Rows are points. Each copy is the shape, with its points in the same order, stretched, turned, moved and blurred by noise. Say if it was mirrored as well.
(in the rows, 128 means zero)

Shape, 6 rows:
[[120 124]
 [159 128]
 [ 89 128]
 [143 126]
 [105  94]
 [ 81 169]]
Copy 1, 6 rows:
[[124 116]
 [109 148]
 [141  91]
 [105 141]
 [102  94]
 [175 105]]
Copy 1 is: mirrored
Copy 2 (6 x 2):
[[129 137]
 [168 125]
 [102 152]
 [151 134]
 [107 109]
 [112 188]]
Copy 2 is: only turned
Copy 3, 6 rows:
[[141 133]
 [132  90]
 [145 169]
 [137 105]
 [180 147]
 [113 186]]
Copy 3 is: mirrored

Shape, 8 rows:
[[146 115 144  91]
 [ 77  86  88 144]
 [147 158 151 160]
 [111 112 189 165]
 [151 136 138 124]
 [155 133 101 131]
 [149 134 119 142]
 [ 90 130 104 121]]
Copy 1 (8 x 4):
[[147 100 164 116]
 [101  65  83 130]
 [141 150 133 167]
 [110 110 160 189]
 [151 121 146 130]
 [162 115 109 116]
 [143 118 117 135]
 [ 95 108 112 114]]
Copy 1 is: only turned
Copy 2:
[[135 105 166  99]
 [ 67  92  85 122]
 [132 161 153 136]
 [102 113 180 189]
 [127 135 150 110]
 [113 152 130  89]
 [114 145 136 108]
 [122 104  96 129]]
Copy 2 is: mirrored
Copy 3, 8 rows:
[[160  91 158 110]
 [ 80  99  86 126]
 [134 135 167 182]
 [109  78 184 176]
 [158 113 152 139]
 [161 128 114 146]
 [145 126 134 150]
 [107 120 123 112]]
Copy 3 is: only turned
Copy 4 (8 x 4):
[[107 145 160 138]
 [ 98  68  97  91]
 [179 141 128 129]
 [173  90 171 118]
 [135 141 136 144]
 [127 137 100 147]
 [142 133 112 143]
 [114 113 109  84]]
Copy 4 is: mirrored

Shape, 14 rows:
[[122 121 165 148 150 144 128 132]
 [105 169 124 109 136 154 154 143]
 [130 155 152 159 115 147 157 140]
 [128  99 110  86  82 141 145 113]
 [137 122 115 121 142 189 158 175]
 [142 105 107  83 114 130 186 130]
 [128 128 119 110 145 148 163 185]
 [151 155 136 125 166 146 147 142]
 [131  95 101  75 110 102 187 121]
 [153 181 151 157 117 156 117  99]
 [139 155 121 167 140 135 109 138]
 [117  97  94 110 100 133 185 138]
 [161 156 164 127  92 143  91 159]
 [125 128 138 124 133 160 110 175]]
Copy 1:
[[134 116 144 160 147 150 117 130]
 [161 134  74 137 153 134 131 142]
 [167 126 116 173 112 133 127 141]
 [158 101  99  77 100 143 143 107]
 [166 107 101 130 150 180 153 172]
 [166 101 103  82 118 123 170 128]
 [170 100  98 126 156 136 146 177]
 [161 151 129 138 162 141 144 153]
 [160  92 100  64 111  95 172 116]
 [154 182 128 155 110 154 114 119]
 [124 156 125 146 113 143 109 169]
 [150  86  79  98 103 124 164 138]
 [185 136 146 129 116 159  73 152]
 [154 109 119 132 150 163 104 160]]
Copy 1 is: mirrored
Copy 2, 14 rows:
[[158 135 168 156 146 142 130 109]
 [146 171 120 123 137 156 163 123]
 [148 153 153 167 117 137 158 138]
 [101 106 135  85  96 148 148 128]
 [159 113 138 132 149 193 170 154]
 [105 108 137  86 130 130 184 140]
 [169 119 124 115 151 152 172 153]
 [144 160 150 136 172 147 141 154]
 [ 96  95 126  74 130 106 175 133]
 [116 193 164 169 110 156 115 145]
 [143 149 125 173 134 143 106 156]
 [113  87 111 107 114 134 183 134]
 [176 155 164 132  80 157 101 164]
 [184 124 138 127 134 168 127 138]]
Copy 2 is: mirrored

Shape, 13 rows:
[[139 105  90 149 137 144 101 108 108]
 [129 167 153 156 136 118 177 143 109]
 [ 90 159 154 112  75 126 169 158 136]
 [124 184 160 134  92 180 134 154  99]
 [142 133  88 144 117 168 113 159 141]
 [131 123 125  84 133 104 161 144 142]
 [102 102 111 102 128 118 157 159 115]
 [146 126 157  92 121  97 119  88 130]
 [146 148 101 108  63 129  99 159 127]
 [115 154 165 109 109 113  95 149 119]
 [142 111  82 168 142 145  95 127 156]
 [151 122 161 160 128 133 138 127 107]
 [170 138 137 144  85 165 104 145 138]]
Copy 1:
[[159 124 111 179 108 107 143 141 102]
 [118 160 126 151 183 164 113 105 147]
 [ 97 173 101 109 110 185 101  96 166]
 [154 207 120 140 111 196 102 111 108]
 [178 163  89 170  99 144 142 154 141]
 [134 124  98  88 145 143 141 114 171]
 [110 112  89 108 123 161 145 143 154]
 [150 123 141  95 129  98 109  76 129]
 [177 165  57 125  85 145  93 123 127]
 [139 162 123  88 112 135  79 130 122]
 [170 142 108 194 105  91 147 165 145]
 [154 134 143 164 144 150 105 109 129]
 [204 167 118 165  91 151  99 111 129]]
Copy 1 is: mirrored
Copy 2, 13 rows:
[[136  95  69 174 132 148 130 114  91]
 [112 176 119 129 146 129 151 134 151]
 [ 80 154 139 105  82 133 155 156 138]
 [121 184 122 121 103 174  95 159 128]
 [131  98  71 161 108 158 112 160 148]
 [121  99 131  93 122  98 161 150 124]
 [102  99  85 101 102 114 158 128 115]
 [137 108 166 132 118 112 150 118  84]
 [138 128 100 149  50 130 122 178 113]
 [108 145 137 116  99 109  92 141 105]
 [125  73  71 190 128 154 116 125 123]
 [140 151 120 140 141 138 123  88 131]
 [155 132 122 155  90 160  94 137 143]]
Copy 2 is: mirrored
Copy 3:
[[154 119  82 154 111 119 117  95 120]
 [125 159 167 136 148  94 161 136  96]
 [ 87 154 175  95 119 124 141 166 134]
 [109 168 166 100 123 161 118 120  76]
 [140 150 101 142 113 168 111 137 120]
 [125 115 135 114 166 102 148 158 143]
 [ 95 108 105 134 139 117 143 151 127]
 [159 109 162 113 143  86 106 103 153]
 [140 136 109  85 104 137  82 167 120]
 [115 146 169 109 142 115  84 130 122]
 [157 152  88 182 126 139 118 123 134]
 [142 127 167 161 122 119 134 110  99]
 [164 138 159 123 102 173 101 140 114]]
Copy 3 is: only turned
Copy 4 (13 x 9):
[[132  93  98 130 158 151  91 114  99]
 [126 149 119 172 131 124 166 157 118]
 [105 183 143 143  85 179 148 133 150]
 [153 186 140 166 120 184 117 175 128]
 [161 153  97 126 159 177 111  96 129]
 [111 134 134  88 116 126 147 124 143]
 [ 93 135 142 106 140 160 148 111 114]
 [114  98 137 113  84 104  92 146 144]
 [147 188 120 113  93 159  91 100 116]
 [115 166 166 148 110 130  86 133 144]
 [150 105  80 140 172 151  94  78 138]
 [152 110 139 171 128 137 127 137 115]
 [191 148 125 147 111 170  96 114 136]]
Copy 4 is: mirrored

Shape:
[[ 98 156 129 145  76 165 130 109 113  91 135 143]
 [151  85 151 106 109 132 115 148 160 115 143 153]
 [161 159 106  97  74  88 104 143 157 117 137 152]
 [181 112  94  84 127 105 104 115  99 104 107 162]
 [ 96 118  94 108 150 105 171 139 138 116 103 130]
 [157 125 150 148  97 140 124  83 119  86 153 183]
 [171 131 104 126 101 129 127 136  84 144 170 169]
 [108 130 148  90 115 160 172 114 164 136 106 128]
 [ 99 121  74 129 155 150 153 162 155 111  96 156]
 [130 152 121 142 157 102 136 123  82  82 114 118]
 [156 132 109 112 153 142 147 116 147 119 149  98]
 [150 136 114 113 128 116  82 144 100 117 167 158]
 [164 155 152 132 156 130 105 138 105 151  95 176]
 [117 128 105  83 143 141 158 144 158  99 137 164]
 [116 116 107  93 158  87 130  87 135 166 136  97]]
Copy 1, 15 rows:
[[122 136 184 143  94 179 102 108 108  84 147 159]
 [128  83 132 105 134 146 151 140 154 112 104 186]
 [124 144 115  57  91 148 127 111 170  83 128 156]
 [142 124  61 103 126 136 103  96 117 114 111 182]
 [ 60 145 111 122 125 115 137 104 114 125 110 138]
 [167 116 160 141 102 145 122  80 119  82 140 218]
 [132 115  97 109  71 140 136 120 102 129 169 203]
 [104 122 173  92 124 161 150 100 102 134  91 126]
 [ 66 164 106 149 125 163 169 124 121 124 110 153]
 [124 170 121 147 124  91  90 108 100 116 155 142]
 [125 115 106 130 124 127 164 101 114 135 148 108]
 [134 121  97 113 126 141 109 126 145 128 181 185]
 [161 179 124 108 118 140 125 125 108 175 129 192]
 [ 86 126 121  99 149 154 173 104 120 104 128 169]
 [ 87 107  98 118 117 108 119  69 139 175 133 103]]
Copy 1 is: only turned
Copy 2 (15 x 12):
[[ 96 116 118 117 106 180 131 100 135 106 145 136]
 [180  79 129 136 120 122 128 154 137 113 152 141]
 [165  83 108  97  87 108 104 107 118 159 117 155]
 [161  80 105 132 146 109 101 106  72 119  96 160]
 [125 130  96 158 130 108 159 127 160 124  75 121]
 [131  56 134 102 140 152 122  96  93  94 164 116]
 [139 115 112 118 136 134 132 109  65 145 157 137]
 [161 124 147 141 137 154 153 113 197 121 116 135]
 [121 121  53 150 139 152 158 150 159 123  81 116]
 [ 85 131 128 122 142 108 101 114  99  92  97 101]
 [166 138 114 157 148 127 101 113 140 122 129  89]
 [124 100 104 126 138 107  86 133  82 138 148 150]
 [126  98 152  91 178 139 104 152  86 142 108 138]
 [151 108  67 131 153 122 142 114 166 120 117 135]
 [141 125 147 204 132  90 111 105 149 162  96 122]]
Copy 2 is: mirrored

Shape:
[[132 142 137  97 135 143 132 151  93 151 139 111]
 [149 116 111  97 135 176  99 167  92 144 158 113]
 [124 167 132 154 144 106  83 163 107  83 113 113]
 [ 92 122 177 142 167  76  75 125 105 130  96 182]
 [119 103 164 125  98 136 136 106  98 128  99 145]
 [136 139 148 148 185 102  93 147 136 140  68 138]
 [130 105 120 110 112 100 119 117 121  92 129  93]
 [132  92 139 129 122 132 150  95 121 129 120 169]
 [ 78 117 107 114 114 150 111  99  94 106 131 109]
 [122 145 109 109 122 125 136 107 135 115 151 114]
 [ 98 123 103 112 125 136 107 143 127  97 121  87]
 [117  92 140 154 141 106 168 101 105 128 107 175]
 [128  86 169 134 164 119 146  87 102 115 113 184]
 [117 147 147 129 132  98  79 164 136  98  75 169]
 [135 118 156 139 132 163 116 156 129 157 158 117]
 [ 84  96 132 109 131 123 152 128 108 106 135 128]
 [166 107 103 132 104 132 131 151 115 170 140 125]]
Copy 1, 17 rows:
[[119 171 130 133 130 152 137 141 108 153 118 143]
 [109 179 142 180 131 155 116 141 112 183  95 118]
 [185 155 155 122 120 116 113 108  83 110 137  90]
 [127  95 152  62 108 103  83 124  53 129 157 125]
 [111  98 111 104  91 138 136 118 111 154  95 138]
 [147 128 128  68 130 159  71 124  96 121 156 115]
 [174 113 140 135 152 122 143  98 117 163 126 125]
 [110  70 124 117 111 139 112 142 111 147  93 157]
 [148 124  95 159 137  99 136 100  57 159  97 112]
 [161 132 121 157 145 116 134 120 110 130 128 160]
 [162 146 117 156 160 127 130  96  90 136 122 101]
 [123  52 118  88  98 132 124 160  92 146 113 140]
 [128  49 138  81  95 153  97 139  78 159 104 156]
 [132 118 155  79 128 108  85 102 108  80 119 118]
 [103 159 135 164 102 154 119 140 128 156 152 124]
 [131  97 133 129 142 124 151 114  73 147 116 128]
 [104 146 117 152 139 139 123 172 167 175 115 130]]
Copy 1 is: mirrored
Copy 2 (17 x 12):
[[136 147 155 166 107 131 102 146  81 148 129 128]
 [112 160 138 136  91 126  77 165  69 132 134 105]
 [163 186 167 130 145  95  94  90 133 111 136 108]
 [203 106 107 155 106 102  95  82 176 129 162 176]
 [122  98 164 170  77 115 148  91 122 139 142 151]
 [188 116  90 156 141 112  91  84 139  96 107 119]
 [135 156 134 129 110 113 161 112 118 164 163  93]
 [115  91 115 142 104 114 162 107 123 137 136 177]
 [109 187 135 177  74 100 157 122 104 137 169 143]
 [129 184 124 132 123 139 165 125 107 152 130 135]
 [113 190 137 160 116 115 144 136 112 116 162  93]
 [126  70 125 166 133  85 160  95 130 148 139 195]
 [150  66 103 150 115  93 151  77 112 149 154 205]
 [178 138 145 124 125 118 111 114 181  64 134 135]
 [108 133 139 144 111 167  73 118 103 146 137 128]
 [116 130 138 173 122 113 164 137 110 136 189 155]
 [ 92 118 134 129 112 133 105 144 111 166 102 112]]
Copy 2 is: mirrored
Copy 3 (17 x 12):
[[146 108 136 111 124 129  92 127  92 136 141 117]
 [161 128 124 119 105 137  55 163 108 133 151  97]
 [148 201 146 110 180  95 105 131 102 125 141 136]
 [180 147 174 149 167  79 121  93 134 173 112 216]
 [107 110 168 134 123 136 100 130 123 151 104 165]
 [191 162 132 104 188 125 113 118 130 117 111 177]
 [118 125 170 142 160 117 124 175 126 118 124 116]
 [120 101 141 168 119 151 129 128 134 133 104 167]
 [ 90 117 152 139 136  94  75 121 147 125 141 112]
 [117 118 140 138 134 123 132 123 129 104 152 107]
 [113 137 138 116 169 115  85 151 137 119 157  99]
 [118 100 121 174 150 127 146 114 119 139  83 181]
 [145 110 158 193 144 133 132 110 118 141  77 189]
 [156 179 154 109 180 122 106 134 125 131 157 197]
 [158 130 128 129 115 150  97 125 121 173 124 109]
 [102  91 139 168 163 119 113 127 122 151 129 132]
 [145 106 102 110 104 141 120 170 121 130 122 125]]
Copy 3 is: only turned
Copy 4:
[[155 173 138 110 160 113 152 134 112 118 156 128]
 [147 168 149  70 161 109 118 128 135  84 164 121]
 [130 180 117 152 191 134 100 107 107  75  99 150]
 [ 75 157 162 119 179  83 120 114  86 150  73 195]
 [128 124 177 118 100 124 164 103 112 144 114 171]
 [131 168 183 148 187 115 100 148  89 131  75 134]
 [137  98 112 139 136 110 126  76  84 112 121 128]
 [121  89 169 119 114 117 127 109 137 165 122 168]
 [ 90 125 107 113 128 146 146 101  91 115 148 130]
 [130 121  99 133 132 132 129 102 129 135 142 106]
 [113 129 113 133 144 128 125 121  88  84 128 105]
 [120  81 165 145 133 116 115 129 104 176 124 206]
 [100  99 197 139 151 101 112  96 116 179 134 201]
 [105 150 149 123 177 111 132 129 122  93  50 159]
 [146 172 172 113 111  93 105 137 140 112 149 131]
 [105  95 132 137 141  98 147 123  95 124 153 158]
 [184 129 133  84 122 114 109 131 126 132 123 135]]
Copy 4 is: only turned

Shape (15 x 12):
[[114 147 104 123  77 103 133 135 131  95 141 133]
 [157 150 105 130 154 154 131 154  92 188 107  84]
 [ 94 133 136 137 100 109  83 101 159 147 139 139]
 [114 117 140  93 144 155  71 153 173 150 134 104]
 [143 147 120 132 125 105 164 148 123 124 180 121]
 [135 120 121  87 149 134 161 166 133 191  74 107]
 [152 122 101  91 188 116 130 163  84 159  80  81]
 [135 113 134 131 162 181 119 164 122 150  84 101]
 [106 115 171  88 126 148  86 140 125 175 119 114]
 [125 123 157 139 132 111  76 162 163 161 114 133]
 [124  80 171 136  94 118  81 106 160 133 146 129]
 [118 134  92 134 130 114 147 128 111 115 172 179]
 [163 129  67 116  90 109 136 125 135 120 175 164]
 [148 145 119 135  88 108 124 164  87 122 154 162]
 [167 172 129 122 115 114 136 114 119 104 146 165]]
Copy 1 (15 x 12):
[[111 138 113 101  69 122 131 108 115  99 140 135]
 [194 160 106 132 161 115  99 172 140 165 124 130]
 [103 151 142 138 126 123  79 105 121 100 149 151]
 [108 165 130 114 188 142 106 145 158  98 173 119]
 [146 139 116 126  84 121 141 100 166 127 144 138]
 [125 183 145  93 159  92 127 187 139 168 147 149]
 [160 178  91  94 192  83 132 154 131 170 126 107]
 [140 137 118 119 197 132 120 188 142 152 120 127]
 [102 154 144 126 159 124  94 155 131 136 183 102]
 [109 130 128 126 173  96  91 137 145 119 173 171]
 [ 99 117 167 131 141 103 111 105 142  85 154 118]
 [132 144 130 150  94 142 168  97 124 139 133 153]
 [167 153 151 121  84 123 175  94 124  93 152 147]
 [151 103 121 129  77 109 145 117 114 130 170 139]
 [166 118 137  89  91 132 122  84 115 134 151 150]]
Copy 1 is: mirrored
Copy 2, 15 rows:
[[125 139 107 134 130 118 128 120 113  76 136 110]
 [101 113 177 138 115 165 114 149 131 190 145 114]
 [135 137 112 133 135 114  98  67 155 122 122 135]
 [122 117 139  89 118 138  79 141 181 158  80 155]
 [149 153 161 115  79 103 124 145 122 104 154 119]
 [107  74 145 132 104 151 150 161 166 171 122 158]
 [ 92  99 167 111 135 128 127 187 112 218 144 130]
 [ 84 124 179 134 154 165 117 157 160 178 111 149]
 [127 106 147  92 129 154 118 110 133 157  99 170]
 [101 134 125 134 111 112  89 105 158 164 103 174]
 [142 134 148 135 136 106  61  81 146  97 117 164]
 [157 173 108 130 130 113 139 134 133 115 172 122]
 [173 146 102 169 100 121  91 148 128  95 160  96]
 [120 168 121 150 109 138 120 124  88 112 147 142]
 [159 168 130 168 115 115 134 121 103 122 107 113]]
Copy 2 is: only turned
